Rows are points. The points of each table are mixes of a few directions, plus a little noise. How many directions does each table use, and how many do they share? Where both have some left over, give the other angles between the two spaces (their principal angles), to ten degrees, smallest first.

First (4 x 2):
[[  2  -6]
 [ -6  20]
 [ 24 -81]
 [-20  68]]
Second (7 x 2):
[[ 15 -47]
 [ 11 -35]
 [  8 -26]
 [  4 -14]
 [-36 121]
 [ -8  27]
 [  7 -24]]
Directions: first 1, second 1, shared 1

First (7 x 6):
[[-37  14   3  36 -50  29]
 [ 85 -32  -7 -83 114 -67]
 [-30  12   3  30 -41  24]
 [-33  13   3  33 -45  26]
 [-30  11   2  29 -40  23]
 [-10   4   1   9 -13   7]
 [ 55 -21  -5 -54  74 -43]]
Second:
[[ -45   17    4   44  -60   35]
 [  45  -17   -4  -44   61  -36]
 [  43  -16   -3  -43   59  -34]
 [ -34   13    3   33  -46   26]
 [ -81   30    7   80 -109   64]
 [  38  -15   -3  -37   51  -30]
 [ -35   13    3   34  -47   27]
 [  40  -15   -4  -40   55  -32]
 [  28  -11   -2  -27   37  -22]]
Directions: first 1, second 1, shared 1

First:
[[-38  19  58 -42 -77 -23  -5  33  44 103  34]
 [-32  26  27 -31  66  26  13 -56  11  82   8]
 [ 18   3 -18  16  15   5  -1  -2 -11 -57 -17]
 [-37   6  37 -34   2   2   6 -17  20 111  27]
 [ 32 -11 -48  34  67  21   4 -29 -35 -89 -31]
 [ 35 -41 -48  39  -1  -5  -4  16 -33 -76 -14]
 [ 44 -76 -53  50 -83 -36 -16  72 -34 -81   1]
 [  9  46   5   1  21  10   0  -9  10 -61 -25]
 [-29  28  40 -32 -10   0   2  -6  28  69  15]]
Second:
[[-54  40 -42  12 -73 -13  -9 -66 -23  -4  67]
 [-28   0  42   5 -71  14  20 -79 -14 -42  72]
 [ -2  23 -69   7  20 -28 -29  22   5  37 -26]
 [-31  31 -46 -32  -9  13  36  91 -38   8  23]
 [-58  26  28  26  53  21 -30  25 -85  35 -52]
 [ -4  27 -87  -3 -55 -35  -7 -29  30   5  48]
 [ 64 -47  35  -7  43   3   4  20  49  -7 -43]
 [ 37 -35  54 -51 -12  39  73  61  21 -48  28]
 [ 12 -31  83  -8  12  34  28   5  -7 -29  -5]
 [ 75 -48  28  10  47 -13 -21 -18  68  -2 -58]
 [ -5  13 -30  41  41 -28 -63 -32  -6  44 -57]]
Directions: first 3, second 4, shared 0; angles 60, 80, 80

First:
[[  -9   -6   16   -8  -61   20  -54  -25   14   37  -75  -10   58   34
    -3   12   13  -19]
 [  47    9    9    9   29  -34   46   -7   15   -3   14    2  -52  -12
    10  -17    7   12]
 [  61   40    4    0    6    4  -20   31   -8   38  -14  -30   -5    6
    35   22  -43  -29]
 [   8 -121  -22    2  -29  -14  111  -51   48  -22   25   -5  -80   55
    11  -13   26   -9]
 [ -51   -7  -31   11  -36  -29    7  -15  -24  -17  -52    8   46  -25
   -49   59    5  -51]
 [-102  -14  -29  -24    5  110 -113   39  -63  -28   81   10   53   -1
     1   27  -24    8]
 [   2   27    7    8   43  -45   56   22   10  -26   20   13  -13  -27
   -14  -44   -1   37]
 [  34   69   14    8   26    1  -72  -19  -34   17   -5   13  -13  -54
    -1   38   17   -6]
 [   9    4   30   -6   18  -14   40   24   43    0    7   -1    4   27
    10  -84   -2   59]]
Second (8 x 18):
[[  49   26  -87  -57  -48   31   67   38   30  117  -47 -111   -8   47
    29   28    8  -88]
 [  30   16  -53  -34  -29   19   39   23   18   71  -28  -67   -5   28
    18   17    4  -54]
 [   1    0   -2   -1    0    1    1    1    1    3   -1   -1    0    0
     0    1    0   -2]
 [ -25  -13   44   29   24  -16  -34  -20  -16  -60   24   57    5  -24
   -15  -15   -4   45]
 [ -37  -20   67   44   37  -24  -50  -30  -23  -90   36   86    6  -36
   -22  -22   -5   68]
 [ -40  -21   72   46   38  -26  -54  -32  -24  -95   38   92    6  -38
   -24  -24   -6   72]
 [  13    6  -22  -14  -12    7   17   10    7   30  -13  -28   -2   12
     8    7    3  -22]
 [  11    5  -19  -12  -10    7   14    8    7   26  -10  -24   -2   10
     6    6    1  -18]]
Directions: first 6, second 1, shared 0; angles 40

First:
[[ 17 -37  49   2 -18 -27  10  32   4   1  31   8   5  35 -29 -28  20 -15
  -38  28  11 -17  50  21  14  40 -12 -60  -8 -18  31  -5]
 [ -5 -21 -18  48 -40   9  39  10 -15   8 -19  17 -22  26  -7   2  21  -4
  -44  58  17 -36  32   8  -1 -15  36  32 -22   4   1  -4]
 [-21  29 -16 -18  25  12 -18 -27  13  -4  -7 -19  18 -29  14  11 -22  12
   45 -37 -17  19 -48 -11 -10 -25 -13  12  18  -4 -21   1]
 [ 58  -3  15 -43  17 -22 -37  26 -35 -13   7  27 -40 -23  13   4   2  -9
  -14 -38  -4  32  32 -22  28  71  -7  -6  -5  40  30  13]
 [  5   2  29 -24  20 -13 -15   1  19   0  26 -13  24   5  -6 -12  -7  -4
   17 -21   0  16 -10   8  -2  13 -28 -44   9 -14   5   1]
 [  8  36 -35  -4  28  20 -10 -25   2  11 -14  -5  -4  -9  34  24 -19   4
   34 -26  17  35 -46 -10 -22 -30   9  48  -5  28 -30  13]
 [-28  13  -3  -9  10   6  -8 -18  15  -5  -1 -19  23 -19  -2   1 -12  10
   29 -18 -21   0 -29  -3  -5 -20 -14  -7  19 -19 -12  -5]
 [-34 -19 -19  48 -42  14  39   0  -4   2 -22   3  -5  13 -16  -1  16   5
  -30  55  -3 -48  19   8  -1 -31  28  24  -6 -17  -4 -12]]
Second, 10 rows:
[[-12  19  -4   8   3  -8  28 -16  41  19  24 -23  -7  26 -25 -14   2   5
   23 -13  13  -3 -54  10  18 -52   0  17  -3 -14 -38   2]
 [ -1  34 -11  -2  13  13 -18 -24 -15  -1 -10 -26  11 -46  -5  20 -24  14
   26 -36 -23 -12 -27 -16   3  19 -16   5  23 -13 -16  18]
 [-22 -19   4  -9  -9 -14  12   9  24  -6   9  10  -8  17  -8 -20  16   0
   -1   8  -6   4  -4   4  13 -33   5  -1  -2  -3   3 -20]
 [-39   1  -3 -26  -1  -4 -15  -7   5 -24  -8  -7   4 -44  -9  -6  -5  16
   24 -27 -53  -7 -17 -17  23  -9 -13  -5  29 -17   2 -17]
 [-34   9  -4 -14   0  -7   4 -12  25  -9   6 -16  -2 -16 -18 -13  -2  13
   28 -24 -30  -6 -36  -7  25 -35  -9   4  18 -19 -15 -11]
 [ 27 -13   5   7  -1   7 -12  15 -32  -2 -14  19   3   1  21  13   1  -9
  -27  19  14   5  43   0 -22  40   6 -10 -10  17  24   6]
 [ 32  48 -13  34  16  10  26 -31  18  42  23 -38   0  28 -16  13 -17  -1
   21 -17  47  -6 -58  15  -5 -18  -2  26 -13  -7 -53  37]
 [ 33   3   0  20   4   7   4   3 -15  16   1   5   0  20  10  11  -2 -11
  -17  15  34   4  17   9 -21  21   6   2 -17  14   1  16]
 [ 31   6   1  16   4   8   1   2 -17  14  -2   2   1  13  10  13  -3  -9
  -15  12  30   3  16   7 -19  25   5   1 -14  12   2  17]
 [-14 -88  25 -33 -28 -15 -30  63 -39 -49 -30  77  -4  -3  40 -18  35 -16
  -63  58 -25  21 121  -6 -15  45  17 -41  -8  29  91 -48]]
Directions: first 4, second 3, shared 1; angles 40, 60
